Rows are points. To make a cloud, some directions were put in groups of two or more. Within a group, all points are equally far from the middle, so they leave a hole (a ring in 2 directions, a hollow ball in 3). The other directions are filled evenly. Then the cloud was stretched, turned, moved and blurred a little. Count the holes, and give their numbers of directions, smallest first.

Cloud (13 x 2):
[[-13.2  14.8]
 [-19.6  -0.9]
 [ 15.4   2.4]
 [ -7.5  17.4]
 [ -9.9  16.7]
 [ 10.0  12.8]
 [-18.3  -5.8]
 [-19.5   5.2]
 [-13.6  14.6]
 [ -2.5  17.9]
 [-19.0   7.1]
 [  9.3 -13.3]
 [  3.3  16.9]]
Holes: 1 (2)

Cloud (19 x 3):
[[-11.8  10.4  -7.0]
 [  5.8 -22.3 -12.4]
 [  8.0  -0.2  24.0]
 [-16.2 -19.1  -0.1]
 [  1.1  -2.1  18.3]
 [-19.2 -12.8  -0.3]
 [-15.1   1.9  -0.2]
 [ -8.5 -17.8   4.9]
 [ -6.9 -25.4  -2.6]
 [-14.2   6.7  -4.7]
 [  6.6  17.9  12.8]
 [ 16.2 -18.5   0.4]
 [  3.9 -10.6 -28.7]
 [-21.1   3.9 -10.8]
 [-13.4  10.5 -13.9]
 [ 19.4  -5.8 -12.8]
 [ 15.9 -14.0 -11.1]
 [ -0.2   9.3  12.7]
 [ 14.5  16.5  -9.1]]
Holes: 1 (2)

Cloud (28 x 4):
[[-22.8  -6.6   9.3   3.5]
 [  3.2  -9.1  26.8 -21.2]
 [-19.9 -16.3 -11.7  12.8]
 [  5.0  10.7  16.4  -3.6]
 [  1.5   3.6  -8.5  20.7]
 [  3.1  -3.3 -22.9  22.9]
 [  7.5  -7.0  -4.5   2.1]
 [ -6.5  -7.4   5.5 -19.7]
 [ 13.0 -18.2 -21.6 -12.3]
 [-21.5  -4.0  16.7  22.8]
 [  0.6  10.7  -8.3   4.8]
 [-14.1   4.1  17.6  -4.7]
 [ -8.1  -7.8 -17.0   5.9]
 [ -2.2   0.2  -0.2  11.8]
 [ -2.5  -5.0 -10.9  24.9]
 [ -6.1  -4.4 -19.9 -17.0]
 [-17.9  10.2  15.2   4.9]
 [-16.0   2.7  20.0  21.5]
 [  0.3   4.7  -8.2 -13.2]
 [ -1.0  -2.5 -29.8   5.1]
 [ 13.8 -15.5  18.4  20.3]
 [  5.4  10.6   9.3  -6.2]
 [  0.4   8.3 -26.2 -14.8]
 [-16.2  -7.9  -2.4  19.9]
 [-18.8  -3.1  -6.9   5.0]
 [ -4.0 -15.6 -22.5   2.9]
 [  4.1 -22.3   5.2  -2.5]
 [ 17.9   3.3  11.8 -13.5]]
Holes: 0

Cloud (46 x 6):
[[  8.7  11.7 -20.5   7.4  20.3  -1.4]
 [ 27.0  11.5  -3.9 -13.2   5.4   7.4]
 [  3.5  -1.9 -12.0   5.7 -26.0  -5.0]
 [ -0.8   6.9  -5.9  -5.3  13.4 -27.4]
 [ -9.9  18.4  14.7   1.8  -2.0  -2.3]
 [  4.0  -0.9 -11.6 -18.8  25.3   9.5]
 [  4.9   2.4 -23.5 -23.0  13.1   9.0]
 [ -4.6  -1.3  -4.1  -1.6  31.5 -16.0]
 [-17.9  -9.5 -17.5 -14.8  -1.9  -1.3]
 [-10.5   5.9 -10.6 -14.4  30.2  -7.7]
 [ 11.9  -8.9 -22.6   8.9   5.8   2.8]
 [  0.3   1.8   9.9 -18.3  17.4  14.3]
 [  0.3  10.8   2.4 -14.5  17.6 -20.7]
 [ -9.7 -10.0  -5.1 -10.1 -12.3 -18.2]
 [ -0.5  -1.0  -7.6  -7.9  13.3  22.2]
 [-18.2   0.4  -8.7  15.1   7.4   3.1]
 [  7.6  -6.9 -20.4 -34.2   5.3  -9.8]
 [ -6.4 -12.0 -21.1 -11.8 -20.0  -0.3]
 [-16.4   9.2  -0.2  -2.4  23.5 -13.0]
 [  4.9   8.0  11.6  16.5  -5.7  -6.3]
 [ -4.9 -22.4  -9.6 -15.6  -6.7   0.8]
 [-22.4  -9.6 -12.2  -3.0  -2.7  -2.2]
 [  8.4   3.6  -1.4 -26.1  -2.3  15.3]
 [ 20.7  -3.3   6.7  14.7   0.8   0.5]
 [  4.1  -9.6 -12.1   4.2  -3.4  21.1]
 [  4.9  20.6  -0.4   5.8  -7.8   8.2]
 [  5.7 -14.9  18.3   4.8   4.0  -5.9]
 [ -2.2  -1.8  11.4 -22.0  17.9   4.8]
 [ -3.6  11.3  16.7  14.6  18.6  -0.5]
 [ -2.0  -9.4 -16.8 -25.8  21.4 -12.5]
 [  7.0  17.3   7.9  -0.2  -0.3  19.6]
 [  7.9  -0.5 -28.8 -17.0 -12.2 -23.0]
 [ 10.3  18.8  10.7  10.2  -1.2   6.3]
 [ -6.3   1.0 -18.9 -27.4  15.0   0.5]
 [-15.4   6.9  12.0 -13.6  10.1   7.5]
 [ 10.2   8.3 -16.3 -25.2  26.5  -7.5]
 [ -8.3 -17.3 -20.2 -12.1  14.1   0.4]
 [-13.4  -0.4  -7.9 -24.1   6.9 -15.9]
 [ -0.3   3.4 -10.3 -22.4   5.9  16.4]
 [  2.3  10.9 -30.8   3.7   3.5 -12.4]
 [  8.9 -23.4   8.3   3.9  -7.4   7.3]
 [ 14.7  -9.3 -24.6   6.5   5.3  -7.7]
 [ -2.3  16.4  -8.4  -7.5  26.1   6.4]
 [-11.2 -10.9  -6.8  -0.5  26.7  -4.8]
 [  4.5  23.7 -15.8 -12.2  -1.0  -8.2]
 [  6.1  -4.0  22.5 -14.3  13.2   3.4]]
Holes: 1 (6)
